Each row of a before or after table is a point. One or more steps were done to the points. Then noise was added and the rows were shuffled. The steps act on columns, c1 being the first. Name the steps. A step turns or swaps two columns, mirrors them in a line or flattens them onto one, adds a multiple of one to another, or multiplies or shifts one. Angles are multiples of 10 degrees, from the lower column toward the higher: turns from -170 to 170, lines from 10 to 170 but not 90. Use the fewest steps. Two steps may share a column if one is a turn and the other turns, adds or multiplies; they go together, in the order done. Otherwise the lowest column goes first.

Before, 11 rows:
-.02 -.05 -.11
-.30 .01 -.13
-.03 -.07 .94
.16 -.25 .16
-.23 .47 .23
-.29 -.05 .03
-.27 -.08 -.12
-.34 .48 -.03
.91 .36 -.14
.06 -.11 -.05
-.29 -.20 .35
After, 11 rows:
-.09 -.26 -.13
.49 -.22 .23
.02 -.28 -.14
-.18 -.29 .35
.48 -.37 -.01
-.06 -.02 -.10
-.26 .16 .14
.35 .91 -.14
-.05 -.30 .02
-.07 -.04 .96
-.10 .05 -.06
Steps: swap c1 and c2

Before, 14 rows:
.26 .25 -.03 .94
.27 -.22 -.06 -.19
-.19 .18 .07 -.19
-.10 .20 .23 .17
.03 .06 -.05 .76
-.09 -.06 -.01 -.17
.00 -.22 .71 .01
-.08 -.18 -.06 -.03
-.15 -.07 .01 -.06
.03 -.22 -.05 .04
.39 .08 .29 -.19
-.16 -.24 -.04 .13
.09 -.22 -.03 -.19
.25 -.08 .36 -.18
After:
.69 -.23 -.03 -.68
.60 -.22 .71 -.49
.51 -.18 -.05 -.53
.41 .18 .07 -.68
.45 -.07 .00 -.57
.63 .07 -.05 .26
.99 .09 .29 -.69
.85 .26 -.03 .44
.50 .20 .23 -.33
.88 -.21 -.06 -.69
.85 -.07 .36 -.68
.44 -.24 -.04 -.37
.51 -.07 -.02 -.67
.63 -.23 -.04 -.46
Steps: shift c1 by .60; shift c4 by -.50

Before, 12 rows:
-.58 .04 .04 -.30 -.32 .07
.31 .75 .26 -.44 .36 -.38
-.18 -.48 -.43 -.20 -.33 .03
-.03 -.11 .16 -.01 .15 -.34
.33 .63 .71 -.49 .59 .18
-.26 -.37 -.31 .27 -.25 .34
.08 .01 .11 .19 -.35 -.68
-.26 .36 -.12 .00 .36 -.03
.14 .41 -.21 -.03 .65 .04
.14 .56 .57 -.18 .43 .27
.00 .44 -.41 .31 .53 -.08
-.14 .11 -.50 .10 -.33 .35
After:
.08 -.10 -.13 -.03 .23 -.32
.17 .34 .16 -.04 .48 -.04
-.23 .76 -.36 -.46 .46 -.35
.13 -.40 .41 .32 -.31 .34
-.12 .40 .41 .31 .67 -.05
-.03 .12 .53 .10 -.43 .31
.57 .04 .15 -.29 -.42 .06
.07 .60 -.59 -.19 .60 .29
-.04 .62 -.76 -.50 .76 .21
-.03 .01 -.14 .19 -.44 -.71
-.21 .43 .12 -.03 .88 .05
.04 -.47 .43 -.20 -.42 .07
Steps: turn c1 and c3 by -160 degrees; multiply c5 by 1.3

Before:
-.08 -.59 -.22 -.17 .22 .18 -.02 -.02
-.14 -.21 .12 .27 -.16 -.14 .23 .14
-.18 -.43 -.58 .21 .02 .41 .50 .27
-.11 .47 -.16 .09 -.14 .04 .10 .11
-.14 .05 -.78 -.08 .30 -.42 .39 .35
.25 .05 -.04 -.09 .21 .01 .10 .77
-.66 -.19 -.03 .40 -.24 -.15 .21 -.33
.08 .26 .09 -.02 -.18 .26 -.41 .22
-.62 .16 .10 .16 .11 -.07 .61 .19
-.02 -.18 -.10 -.17 -.27 .02 -.15 -.04
.10 -.11 -.03 .16 .26 .32 .24 -.02
.10 -.37 .34 -.25 -.60 .06 .10 .18
After:
-.08 -.38 .35 -.27 -.62 -.11 .24 -.07
.05 -.18 -.08 -.14 -.31 -.11 -.04 .16
.21 -.63 -.23 -.16 .23 -.12 -.02 -.03
.90 .16 .09 .14 .08 .43 .20 -.55
.05 -.02 -.76 -.05 .27 .46 .33 -.40
-.03 -.13 -.03 .15 .23 -.39 .00 -.28
.92 -.18 -.02 .40 -.25 .46 -.34 -.19
.44 -.45 -.54 .22 .06 -.28 .22 -.56
.17 .47 -.14 .06 -.18 -.01 .10 -.10
-.06 .28 .06 .01 -.21 -.26 .22 .40
-.38 .08 -.05 -.06 .20 -.14 .78 -.06
.16 -.23 .10 .26 -.15 .20 .10 -.24
Steps: multiply c1 by 1.6; turn c1 and c6 by -160 degrees; turn c7 and c8 by -90 degrees

Before:
.19 -.65 .27 -.21 .15 -.54 -.56 -.14 .28
.12 -.30 -.21 .15 -.02 -.04 -.34 -.43 -.10
.38 -.34 .14 .24 .00 -.22 -.36 .02 -.22
.20 .54 .57 -.24 .07 .54 -.07 .12 -.05
.00 -.74 .41 -.29 -.30 -.05 -.39 .64 .19
-.33 .12 .31 -.57 -.46 .54 -.22 -.07 -.44
-.20 .37 -.05 .59 .14 -.29 .19 .49 .38
.52 -.10 .22 -.44 -.83 .30 -.18 -.50 .10
.21 -.41 .21 .40 .16 .03 -.19 -.57 .11
-.46 -.15 -.08 -.21 .55 -.13 .28 .00 -.91
.11 .44 -.21 -.10 .36 .54 -.17 -.34 -.30
.27 -.53 .09 -.43 .01 .43 .35 .11 -.12
-.52 .09 .05 .18 -.03 -.89 -.60 .18 -.23
After, 13 rows:
.21 -.62 -.13 -.20 .09 -.56 -.66 -.14 -.41
.10 -.30 .13 .17 .00 -.03 -.45 -.44 .25
.00 -.72 -.30 -.26 -.32 -.06 -.56 .66 -.48
.19 .56 -.56 -.23 .08 .55 -.15 .13 -.39
-.18 .37 .53 .59 .14 -.33 .08 .52 -.08
.33 -.33 -.19 .21 -.02 -.27 -.45 .06 .14
.11 .48 -.06 -.07 .36 .54 -.32 -.33 .29
.20 -.37 .03 .39 .16 .03 -.28 -.58 -.09
-.43 -.11 -.65 -.20 .50 -.15 .20 -.05 .69
.56 -.10 -.28 -.49 -.80 .34 -.31 -.52 -.32
.26 -.50 -.32 -.44 .03 .44 .28 .14 -.09
-.37 .12 -.76 -.55 -.48 .57 -.29 -.05 -.08
-.48 .10 -.09 .17 -.03 -.90 -.66 .16 .22
Steps: add -0.5 times c4 to c3; turn c3 and c9 by -140 degrees; shift c7 by -.10
